Each wall is flat, endless, passes through zero and stands at right angles to its row. A trip goes straight from one point to another. List the walls that it crosses, first one first.

Walls:
(1): -30, 38
(2): -28, 36
(3): 21, -18
(4): 31, 9
Trips:
42, 27 to -19, -28 -> 4
-56, 21 to 7, 57 -> 4
12, 2 to -3, -29 -> 4
-5, 10 to -6, 4 -> none

Walls:
(1): 39, 29, 19, 15, 8, 49
(2): 6, 15, 0, 19, 48, -32
(3): -8, -49, -42, -31, -18, -5
(4): 10, -11, -16, 37, 11, 1
(5): -12, -16, -18, 46, -43, -25
Trips:
41, -9, 10, -15, -7, -8 to 9, 6, 34, 6, -9, -1 -> 3
-15, -29, -17, 31, -22, 42 to -3, 14, 27, -6, 48, 26 -> 3, 5, 2, 4
51, 43, -6, 18, 32, 43 to 36, -37, 15, -21, 6, 22 -> 2, 3, 4
-11, 10, 1, -6, 6, -15 to -34, 24, -5, -73, 44, -20 -> 3

Walls:
(1): 2, -11, -4, 14, -8, -43, -15, -6, -45
(2): 0, -1, -58, 11, -45, 50, 11, 25, 12
(3): -14, 44, 34, 39, 33, 33, 57, 23, 11
(4): 24, 14, 58, 24, -28, 3, 3, -41, 44
(5): -30, 26, -6, -10, -13, 15, -1, 46, -31
(6): 41, -19, 11, -4, 20, 6, 5, -30, -16
(7): -54, -31, 5, -19, 25, -4, 22, 39, 19
Trips:
-18, 17, 20, 44, -5, -15, -17, -12, 17 to 55, 7, -5, -19, -3, -9, -16, -17, 5 -> 6, 3
-40, -23, 53, -47, -29, -28, 21, -25, 23 to 35, 16, 23, 35, -18, 30, 13, -12, 19 -> 3, 6, 7, 2
22, -14, -20, 38, 8, -17, 33, 22, 37 to -8, 5, -34, -14, 23, -9, -22, 37, 38 -> 4, 5, 3
-18, -41, -25, -13, -3, -10, -23, 79, -25 to -1, 42, -17, -7, 63, -42, -8, 4, 54 -> 2, 1, 3, 5
34, 19, 18, 21, -1, 66, 43, -30, 19 to 35, 63, -35, 0, -9, 62, -11, 3, -14 -> 5, 4

Walls:
(1): -29, -7, 67, 21, -17, 10, -35, -30, -3, 49, -1, -35, 21, 24
(2): 55, -1, -3, 52, 23, -7, -38, 28, 26, 21, 35, 50, 17, -40
(3): 15, -7, 38, 15, 4, -8, -15, 0, 4, -4, 11, 23, -15, -25
(4): 28, -17, 32, 26, -54, -12, 15, -13, 2, 0, 15, -18, -26, 4
(5): 30, 45, 9, -7, -6, -27, -8, -25, 7, 35, -36, -13, 59, -26
Trips:
-7, 53, -36, -46, -14, 37, -11, -5, 17, 38, 4, 38, -2, -21 to -15, 60, 24, 59, 41, 13, 10, -1, 4, 18, 17, 6, -7, -9 -> 3, 1
9, -49, 2, -52, -53, 24, -22, 25, 14, -34, 23, -12, -6, 15 to -2, 1, 22, -51, -22, -23, 30, -41, 33, -17, -24, -39, 20, -15 -> 1, 5
-24, -6, -21, -46, 23, -35, 12, 8, 13, 31, 32, 1, -35, -12 to 1, 9, -2, 32, 22, -4, 14, -22, 14, -40, -5, 41, 32, 20 -> 2, 3, 5
20, 36, 11, -43, -50, -34, 17, -59, -20, 3, 51, -4, 44, -1 to -26, 11, 47, 4, 0, -31, -17, 5, -21, -15, -14, -16, -15, -18 -> 3

Walls:
(1): 8, -37, -7, -50, 50, 0, 27, 17, 29, 7, -29, -18, -16, -6, -12, -11, -8, 6, 8, 16, 44, -4, 16, -10
(2): 7, -34, 33, -5, -33, 8, -22, 63, -1, -34, 28, 2, 0, 1, 27, -28, -67, -12, -1, 34, 27, 44, 1, -13
(3): 7, -21, -9, -8, 13, 28, 40, -6, -5, 2, -1, -17, 45, 32, -10, 31, -4, -34, 11, -19, -5, -12, -21, -22
(4): 14, -3, 22, -9, 21, -6, 35, -27, 34, 26, 4, -28, 21, 2, -36, -26, 12, -33, 64, 26, -44, -37, -16, 1
(5): 31, 55, -18, -30, 26, -28, -39, -8, 22, -46, -34, -49, -28, 9, -7, -23, -38, 9, 0, -7, 11, -15, -28, -10
(6): -27, -13, -3, 61, -14, -29, -10, -13, -27, 24, 68, 56, -26, -34, 45, -33, 41, 5, 12, -9, -24, 31, 19, 6
(7): 4, -42, 17, -13, -4, -26, 15, 39, -43, 15, 31, 10, -25, -36, 52, 73, -76, 24, -26, 41, 0, -7, -16, -8
(8): 12, -14, -37, 15, -48, 40, -54, 33, 39, -5, 2, 29, -40, 18, -15, 11, -9, 11, 25, -14, 16, -23, -15, 0
(9): -38, -31, 35, -63, 73, -20, -28, -35, -18, 8, -4, -22, -25, -46, -31, 25, 26, -24, 3, 28, 32, 34, 7, -14
Trips:
28, 1, 43, 53, 46, 16, -16, -1, -16, -13, 69, 25, 1, 2, -16, 53, -70, -54, 55, 6, 19, 38, 17, -18 to 22, -24, 10, 2, 14, 13, 61, 46, 12, -21, -9, 18, -20, 20, 47, 4, 11, 35, -6, -33, 8, 16, -48, 23 -> 4, 9, 1, 6
-22, 6, 28, 7, 10, 31, 21, -29, -3, -1, 42, -7, 30, -11, -37, -15, 13, -6, -21, -7, -38, -68, 11, 32 to 46, 6, 29, -11, 25, 0, -26, 7, -10, 32, -57, -35, 1, 23, -29, -11, -18, -35, 12, -13, -50, -35, -15, -7 -> 6, 5, 1, 9
